Every row gives one point. The window is the flat piece filled in between its corners: a triangle in 3 columns, a solid with four corners in 4, and so on. A path goes straight from each point to the next, and from the last back to the first. After which points does the path pass through the window?

Window, 3 rows:
[[ -2  20 -14]
 [-34 -71  20]
 [-27  37  -4]]
Path:
(1): [ 2 88 20]
(2): [-20 -69  66]
(3): [-39 -62  -4]
(4): [-34 -51   0]
(5): [-11 -55  60]
(6): [-18  31  37]
(7): [-34  18 -30]
(8): [-18  15 -31]
(9): [-5 12  6]
(10): [-23   7  45]
(11): [-46   3 -28]
(12): [-39 -18 -29]
(13): [-22 -10  34]
(14): [15 11 34]
(15): [-19   6 -30]
(16): [-15  49 -53]
Through the window after points: 2, 4, 6, 8, 12, 14

Window, 4 rows:
[[ 24   8 -35 -23]
 [-12  31  -3  10]
 [-48 -69 -60 -46]
 [  4  34  54  -2]]
Path:
(1): [  1  32 -38 -58]
(2): [ 34 -16 -22  18]
(3): [19 17 33 30]
(4): [-13  36  35 -23]
(5): [  0  79   6 -44]
(6): [24  8 -5 14]
(7): [-34 -64 -46 -23]
(8): [-49 -18 -60 -89]
(9): [-17  15  14 -60]
(10): [ -4 -48  -1  11]
(11): [ 6 -8 -6 45]
(12): [-26  57  -2 -35]
(13): [-25  46   0 -26]
(14): [ 1  7  8 23]
(15): [-13 -67 -13   6]
(16): [-36   1 -39 -60]
Through the window after points: 1, 3, 7, 11, 13, 15

Window, 6 rows:
[[ 58 -78  12 -59 -13 -27]
 [  3  -2   9  24   5  10]
 [ -1  -5 -95  66  19   4]
 [ 32 -13   7 -30  40  17]
 [-76   3   2  14  37   6]
 [-56  45  -4 -80 -70 -14]]
Path:
(1): [-23 -17 -22 -53 -49  48]
(2): [ -1  45  -4 -43 -25 -54]
(3): [-20  46  -3 -29  10 -63]
(4): [-24 -20 -32 -28 -43  34]
(5): [ 19 -42   8 -32  16  65]
(6): [ 22   5   0 -21  40 -31]
(7): [  7  10 -35 -28 -24 -32]
(8): [  2  -5 -33 -19 -39  24]
(9): [  1 -20  -6 -47 -12  17]
(10): [  4  -7  -7 -39   2 -27]
(11): [ 25  35 -22 -43 -14 -72]
(12): [-24 -27   1 -52 -41  15]
(13): [  0 -35   9 -62 -27  27]
(14): [ 16  -7  17 -37  10 -52]
(15): [-13  -5  15 -15  10 -46]
(16): [-17 -42  -6 -19  12  21]
Through the window after points: 3, 5, 11, 15

Window, 9 rows:
[[ 43   4  34  36  23  -1 -28   4   1]
 [ 34  17 -40  45 -20  19  -5 -11   6]
 [-17  -2  46   8 -41  -2 -40 -10  -8]
 [ 25   0  12 -47   5 -17 -12 -26 -17]
 [  5 -25  44  14  -3 -13  16 -33  33]
 [-25 -42  -7  18 -24  17 -18  -1 -23]
 [-49  -3  -5   6  34   6  -9   3  -5]
 [-50  -5  55  12  17 -28   3  43 -34]
 [-29  -3 -24 -95   0  64   8   4 -38]]
Path:
(1): [  7 -20   6   1  21 -14 -22  30  27]
(2): [ 14  25  39  18   2  21   5 -50 -30]
(3): [ -6  10   5  18  35  21  -1 -31 -44]
(4): [ -8 -17  -4 -13  15   4  -6  18   8]
(5): [  5  -9 -20  10 -11   3 -12  23  21]
(6): [ -3   5   5  24   4  10  -5 -12 -18]
(7): [  6   8  40  18   3  19   1 -47 -35]
(8): [ -6 -24  16  -5   5  -8   1   4  30]
(9): [ 18   1 -39 -34 -10  22 -16  45  19]
(10): [-12   5   4  12  -5  29  10 -46 -39]
(11): [-22   4  27  23   2   3  -2 -16 -40]
(12): [-14 -13  30   3  -3 -13  -9  21   7]
Through the window after points: 5, 7, 9, 11

Window:
[[ 20   8  66  -7  22  35  38   5  12 -37  15]
 [ 31 -29 -20   1 -37  28 -53  27  26  30  21]
 [-10  64  69  12   6  20 -20  60  41  43  54]
 [-15   4  -9  -5 -11 -26  17  22  25  17  10]
 [ 62   6 -38 -25 -23   0 -17  82 -11  25  21]
 [ 27  12   2  50  95  12  17  -4   6  -2   2]
 [ -4  58  39 -30  44  34  11 -21   9  31  58]
 [ 38  -5 -10 -14  16 -66 -88 -11 -25 -12 -72]
 [ 13 -84   5 -13   8 -39 -44   2 -93  15 -91]
 [ 16  24   9  48  20  17  20 -38 -60 -18 -50]
 [-56  54  32 -17  22  67   0  53  25 -20  71]]
Path:
(1): [ 19  13   0 -34   7   9 -20  20  -4  41 -67]
(2): [ 16  -9  -9  18   2 -22 -46  38 -19 -14  52]
(3): [ 19  14  38  23  12  -7 -35  28 -20  -4  78]
(4): [ -6  21  -4 -43 -17  41   7  10  37  46 -62]
(5): [-10  35   7 -37  26  28  14  26  31  16   7]
(6): [ -2  -2  41  40  -7 -14 -23   0 -37 -11  53]
(7): [ 30  -7  33   4 -10 -31 -41  10 -42 -19  73]
(8): [-16  29  19 -28  40  50  13  58  61  35 -23]
(9): [  2  40  21 -26  54  59   5  23  11  19 -10]
(10): [  2  17  29  22  18 -29  -2 -28  -7  -1  79]
(11): [ 26  -7   5  29  14 -47 -20  18 -64 -13  23]
(12): [ 23   7  -4 -22   6  14 -34   4   6  14 -55]
(13): [ 10  20  19  -5  19  39   9  38  20  22 -19]
(14): [ 29   8  19  -2  -4 -21   1   1 -27 -28  54]
(15): [ -8   3  38  23  20   9   6   5 -24 -21  46]
(16): [ -4  42   7  -6  20  40   6  18  10   1 -18]
Through the window after points: 5, 9, 11, 13, 15

Window, 14 rows:
[[ 18  30   3  70  34  42  16 -17   6 -21  21  25  21  -8]
 [ -6  28   6   9  40   2  22  -9 -34  10 -13 -35 -13 -22]
 [-28   0 -32 -42 -72 -49  10 -11  10   7   0 -31  30 -36]
 [  9 -34  -3 -14 -12  14 -19  -5   8  11 -41 -39  36   5]
 [-57 -12 -34 -21  14 -12 -32   2  22   7 -11 -20  17  16]
 [ 10  59 -37  61 -23  60  -9 -18 -13 -13  20 -24 -20  -6]
 [ 64  63 -44  58  54  23  -6  -2   8 -31   5 -16   8  16]
 [  3 -14  22  -8 -22 -35 -29  14  33  35  12 -39  -5  -1]
 [ 13  15 -48  95  11  19   2  10  -5 -17  12 -34   5 -40]
 [-21  -9   9 -33 -25 -33  15  55   6  18 -58   1 -21   9]
 [ 25 -51 -32 -19   4 -19 -55 -12 -13 -14   6   8  -8  12]
 [-26  -4 -12  26  -2 -46 -20 -39 -14  14 -45  -9  17  36]
 [ -8 -48 -17 -35 -11 -30  18 -16  44   8 -31 -24 -36  20]
 [ 21  59 -53  62  26  36  24 -11  -8  54  -6   9   0 -28]]
Path:
(1): [ -6  19 -13  28  14   7 -18 -23  23  -4 -26 -15   7 -27]
(2): [ 20   8   0 -14   3 -21 -35 -11   8 -17 -56   6 -28 -46]
(3): [ -3  -9 -31   5  -8  -9  -5   1  -4   6   9 -17  11  14]
(4): [-10  -1 -52  24  13  -7  18   8 -32  20  24 -27   4  30]
(5): [ 23  33   1  27   3  -1 -26 -23  35 -18 -29   7  -1 -34]
(6): [-15  60  -6  20  15  17 -44  -7  21 -24  -9  -9 -17 -54]
(7): [ 13  -8 -30  23  -4  -4   5   0 -10  15   5 -22  18  23]
(8): [-12 -20 -26  10   6 -13  28  23 -19  22  48  -6  27  29]
(9): [ 16  23   1  14   7  -5 -24  -7  23   3 -26 -30 -13 -14]
(10): [  0   5 -12   3  -4 -11 -16  -4  17   5 -34 -30 -14  -4]
(11): [  1 -22 -40  -8 -17 -20   7   9 -23  23  18 -14  25   9]
(12): [ -1  24 -35  26  -1   4  18   8  -2  15   1 -23   3   0]
Through the window after points: 2, 8

Window:
[[ 26   2  -3  55 -24 -21  10  55  12   6 -16 -14   9  -2]
 [-40  50   9 -37   6   0  18 -59  -2  11  32  34 -11 -36]
 [ 22   1 -73  48 -32   1 -19  19   6 -11   8 -43  49  15]
 [-57 -41   2   2  -6  61  32  -4  22 -41 -11 -46  16  30]
 [-27 -30   1 -16  28  25  -4 -48  12  39  29  20 -32 -11]
 [-17 -15  50  -8 -38  26  -1 -24   7   3  52 -63  46  83]
 [ 27  10 -32  29 -17  36   1  56  -6  29  -4  20  58  -7]
 [  3  46   5  -4   1  34 -27 -58 -19  29 -26  44 -39 -20]
 [ 36 -40 -42 -10 -95  -2   6  66  -9  -5   0 -68  57  48]
 [-39 -50  28  19  16  34  14 -22 -47  -1  -7 -53  26 -19]
 [  1  29 -23  24 -55  -2 -70  62 -14  17  18  19   9 -17]
 [-35 -59 -10  14  10   9  27 -16 -32 -42  -8   1  33  49]
 [ 64 -28 -12  -1 -62  11 -25  41  21 -52  31 -35  62  22]
 [ 25  43 -28  32 -31  33  -3   6 -37  18  45  40 -42 -31]]
Path:
(1): [-18 -26   7  14 -41  18   2 -28   6   4   4  -2  34   0]
(2): [-20  10 -11  51 -50  18  -1 -30  15  10   1   1   9   2]
(3): [ 26  17  -9 -39  23  27 -17  11 -36  12  -6  20   4  -8]
(4): [  0  -5  -6  -9   3  10  -1  17 -41   2  -4 -37  15  12]
(5): [ 10  -9  -2  50 -47  16  -8 -21  24  24  18  38  18 -24]
(6): [-34 -18   9  46 -88  12  -3   1  -6  20  21   4  35  -7]
(7): [ 24 -20 -17  14  14  22   0  31 -16 -10 -11 -29  18  24]
(8): [ 26  17 -12  -9  29  35 -11  17  -5   3   8 -11 -14  46]
(9): [-29 -43   0  30 -60   3  22 -26  -8  11  18  -6  39 -41]
(10): [-10   7  -2  45 -43  44 -16  -5  -2  26   1   9  14 -16]
(11): [ 24  15 -19  -7  -1   7   0  13 -20   4   1   8   2   3]
(12): [ -4  16   8  -1  28  22 -15  49 -23  -4  17 -32 -14   4]
(13): [ 11 -25 -40  31 -48  11   5 -12   1 -12  -6  12  35  -1]
(14): [-13   5  -1  40 -57  23   5 -44 -25   1 -11  11  44 -31]
(15): [-18  -7  -7 -10  46  22  -9  26   6  -5  26 -20 -22  29]
(16): [ 14   7 -24  21 -10  15  -1  46 -27 -17   1 -31  13  23]
Through the window after points: 2, 10

Window, 14 rows:
[[ 39  43 -41 -13  18  34 -61  35  63 -25 -58  20 -40   5]
 [-70 -10  50  47 -24 -13 -10  -5 -51 -30  22  -3 -47  29]
 [ 27 -48   7 -22 -11 -28  40 -30  53  23  63  30   9 -43]
 [ 60 -12 -37  13 -51  54  12   8   3   1 -26  10  13 -12]
 [ 30  25 -19 -46   8  35  16  32  -1 -16  76 -25 -60   5]
 [ 64  -9 -12  29  66   1  10 -25 -19 -19  11  18  48  10]
 [ -1 -30   3  -7  35 -26   4  31   0  52  38   9 -82 -60]
 [-33 -13  51  -1 -22  32  12  51  -6   0  -9 -10   4  30]
 [ 23  -4   6 -41  44  66   6  -2  -1  -5   9  81 -35 -92]
 [-24  70 -50  53 -46 -50  62  26  39 -12 -11 -12  15  92]
 [-17  57  48   5  24  -7 -44 -37 -10  54 -10 -57 -69  14]
 [ -9 -11 -16  -4  13  -6 -40 -41  -5  41   3 -10  38 -74]
 [ -1  70  17  80  -4   2 -56  13  24 -22 -52 -17 -26 -95]
 [-46 -41  36  26  -8 -19  43 -39 -46 -26 -12 -63   2 -10]]
Path:
(1): [ -7 -11   1  20  25  25  23 -14  20   2  15 -36  -5  -9]
(2): [ 30   9  10 -18 -16 -32 -27  18 -39  -9 -10  46   1  -8]
(3): [ 31  34  21 -44 -55 -33  -3  -7 -24   4   3  44 -31 -52]
(4): [-12  -5   3  29  55  53 -12   1  18  13  -6 -24 -31  -1]
(5): [-16  27 -23  36   4  36   5 -19  49  28  46  10 -42  -2]
(6): [ 30  -2  18 -26   0 -36 -10  33 -44 -13 -29 -10   5 -19]
(7): [ 44  32  18 -39 -12  -7 -29 -16 -10 -32 -16  21  13 -33]
(8): [ -5  -8 -51  44  24  29   2  10  36  39   9 -21 -43 -11]
(9): [-11 -31  -9  27  20   1  24  15  51   5  29   1 -13   4]
(10): [ 23  -2   9 -26 -14  -9   5 -22  -3  13  34   9 -10 -45]
(11): [ 52   6  -4  -9  -2  -4   2   2 -19  -4  11  -2  19 -17]
(12): [ 14   1  -8  29  31  20   7  -8  12 -10   8   9 -10  -4]
Through the window after points: 1, 3, 9, 11

Window (14 x 14):
[[  6 -65  75  35  33  -9  38 -35   9  20 -35 -11  43 -28]
 [-29  18 -28 -27  49  66  -6   1  16 -22  49  15  15 -35]
 [ 59  26 -11 -13 -22 -45  29  30  18  -2   5  51  30   0]
 [ -6  10 -35   6  30  -4 -42   2  10  12  25 -21  17 -49]
 [ 18  24  39  -3 -35 -20 -14 -20 -11 -21 -33  40  38 -21]
 [ 30  28  43 -48 -39 -47  -6  23  34   2 -16  50 -12 -28]
 [ 27   9   8  49  17  15  77 -21  -7  32 -59 -38 -11 -28]
 [ -2  24  22  27  29  -4  41 -46  19  73  -5 -33  31  21]
 [ 12 -43   7   9  15  11  18 -42 -11  38 -35  16   1   0]
 [-40  35 -32   5   2  27 -19  68 -26 -25  28 -15 -22   2]
 [-33  14 -50 -14 -12   1 -33  12  28 -79  53  -3 -25 -19]
 [ 24  29  22 -23 -95 -52  41  22 -20  13   6  50   6 -39]
 [ 10  15   6  49 -18  25 -12  16   3 -17  31  20 -33 -25]
 [ 58  21  49 -40 -41 -16  -2  -1 -29   7  16 -12  11  -5]]
Path:
(1): [  2  21  17  23  32 -15  38  -4 -25   0  11  19  16  -2]
(2): [ -7  61  18  16  -8 -32   6 -30 -61  -7  32  20 -28  -2]
(3): [ 15   2 -12  -7 -11  12   5  23  27   9  -1   7  16 -16]
(4): [  4  22   5 -12 -50  19  18  -2   5   2   4   0  19  -1]
(5): [ 19  18  20  -1 -19 -47  14  15 -11   9  -4  35  -4 -37]
(6): [-13  20   5   4  32 -11  20  15  -9  -9  37   9   1 -18]
(7): [  4   2 -18  -4 -14  51 -34 -12  27  -9 -15 -23   6  -4]
(8): [ 13   8  20  -5 -24   4  -5   3  14  19  -9   3   8 -25]
Through the window after points: 4
